Every row gives one point. Any point is a mix of the corners, with weights that add up to 1. It lies inside the corners' shape when no weight is negative. Is each point inside? If not, which corners have a negative weight?

Corners:
(1): -60; -59; -12
(2): -17; 32; 25
(3): 26; 17; -14
(4): -44; -81; 21
Points:
-45; -78; 0 -> outside (2)
-50; -55; 19 -> outside (3)
-42; -72; 18 -> inside
-4; -16; -3 -> inside
0; 13; 11 -> outside (1)
-42; -76; 6 -> outside (2)

Corners:
(1): 38; 8; -19; -20; -8; 22
(2): -9; -21; -35; 6; 87; -2
(3): 2; 62; 37; 47; 38; -37
(4): -16; 31; 88; 39; -1; 19
(5): 15; -95; -120; 47; -121; 63
(6): 12; 40; -35; 15; 55; 50
(7): -51; 12; -20; 15; -81; 16
Points:
5; 34; 10; 29; 17; -9 -> inside
-5; -4; -26; 13; 58; 6 -> inside
-3; -2; -26; 20; 19; 9 -> inside
13; -5; -63; 12; 3; 28 -> outside (4)
-24; 8; -10; 35; -14; 17 -> outside (1)
-11; 38; 71; 25; 10; -9 -> outside (5, 6)
13; 14; -48; 13; 18; 36 -> outside (4)

Corners:
(1): -1; -62; 13; 15; 71; 11; 1; -57; -65; -19; 29
(2): 67; 0; -31; -49; 1; -26; 44; 10; 23; -62; 32
(3): -4; 19; 3; 15; 27; -65; 44; -8; 48; -14; 52
(4): -10; 29; -32; 108; 24; 45; -33; 19; -30; -19; 17
(5): 73; 11; -11; 3; 72; 42; 33; -6; -12; 80; -16
(6): 40; 20; 6; -59; -24; 28; 102; 80; 19; -65; -118
(7): -7; 56; -57; 56; -16; -11; 16; -25; 10; -40; -50
(8): 93; -32; 16; 52; -19; -53; -9; -36; 43; -8; 16
(9): 68; -21; -48; 49; -10; -67; 0; 11; -21; 28; 29
(10): -7; -51; -57; 24; 24; 34; 15; 33; -2; 21; -61
(11): -29; 16; 9; 90; -14; 66; 35; -87; 0; -12; 15
(12): -32; 48; 15; 62; -121; 85; -50; -31; -19; -5; -45
Points:
52; -11; -22; -22; -4; -13; 33; 17; 10; -9; -28 -> outside (4, 11)
3; 9; -31; 62; -58; 43; -4; -4; -5; -14; -45 -> outside (1, 3, 5)
21; 11; -17; 6; -2; 42; 28; 9; 1; -35; -41 -> outside (3, 9)
29; 10; -27; -12; -15; 33; 43; -6; -16; -17; -48 -> outside (3, 4, 8)
7; -10; -4; 22; 12; 26; 7; -14; -28; -9; 5 -> outside (7, 8)
25; -31; 10; -13; -20; 9; 44; 14; 7; -31; -36 -> outside (4, 5, 7)
14; 33; -22; 50; -14; 10; 28; -2; 15; -4; -30 -> outside (1, 2)
11; 6; -25; 55; 5; 10; -7; -15; -3; -7; 14 -> outside (6)

Corners:
(1): 92; 83; -31; 14; 51; 43; 1; -4; 39; 102; -49; 2; 104; -10
(2): -20; -8; -21; -23; -31; -33; 18; -65; -3; -50; 0; 37; -63; 8
(3): 15; -8; -45; -36; 51; -26; -55; 23; -12; 65; 11; 4; 25; 15
(4): 27; -92; 9; 63; 11; 27; 4; -46; -4; -61; -13; 37; -44; 26
(5): 46; 43; -26; -11; 7; 29; -22; 12; 7; 54; 64; 9; 49; -24
(6): 13; 38; 31; 55; -30; -51; -4; -21; 17; 51; 27; 9; 19; 39
(7): 84; 21; -41; -21; 22; 39; 12; 27; 44; 86; 12; -74; 23; -21
(8): -44; -35; -3; -16; -17; 45; 10; -56; -7; -57; -57; -36; -33; 66
(9): -50; -64; 1; 14; -15; -51; 80; -5; -1; -121; 5; -19; -17; 57
(10): 83; 54; -37; -37; 18; 5; 37; -11; -66; 95; 15; -25; 50; -27
(11): -61; -25; -9; 74; 73; 43; 10; -29; -20; -64; -15; -23; -19; 16
(12): 22; 11; -17; -1; 36; 46; -11; -35; 57; 92; 16; 11; 72; -53
(13): -19; -34; -43; 24; -61; 4; 31; 29; -29; -55; -36; 2; -41; -27
(14): -49; -23; 70; 8; -17; 9; 5; 1; -16; -54; -7; -28; -64; -8
(15): -75; -41; 31; 12; -7; 4; 38; -23; 32; -25; 36; 63; -68; 24
Points:
21; -12; -2; 12; 0; 15; 5; -9; 13; 20; 3; 1; 7; 7 -> outside (2, 11)
5; -33; -25; -26; -6; 13; 23; -10; -1; -21; -3; -29; -4; 2 -> outside (1, 6, 11, 15)
26; 28; -35; -15; 26; -2; 1; -29; 6; 36; 5; -13; 39; 15 -> outside (4, 13, 14, 15)
8; -4; -17; -5; 15; 2; 1; -11; 4; 21; 8; 0; 15; -1 -> inside
-19; -7; -9; 13; -3; 6; 28; 9; -4; -7; -12; -15; -4; 2 -> outside (2, 4, 5)
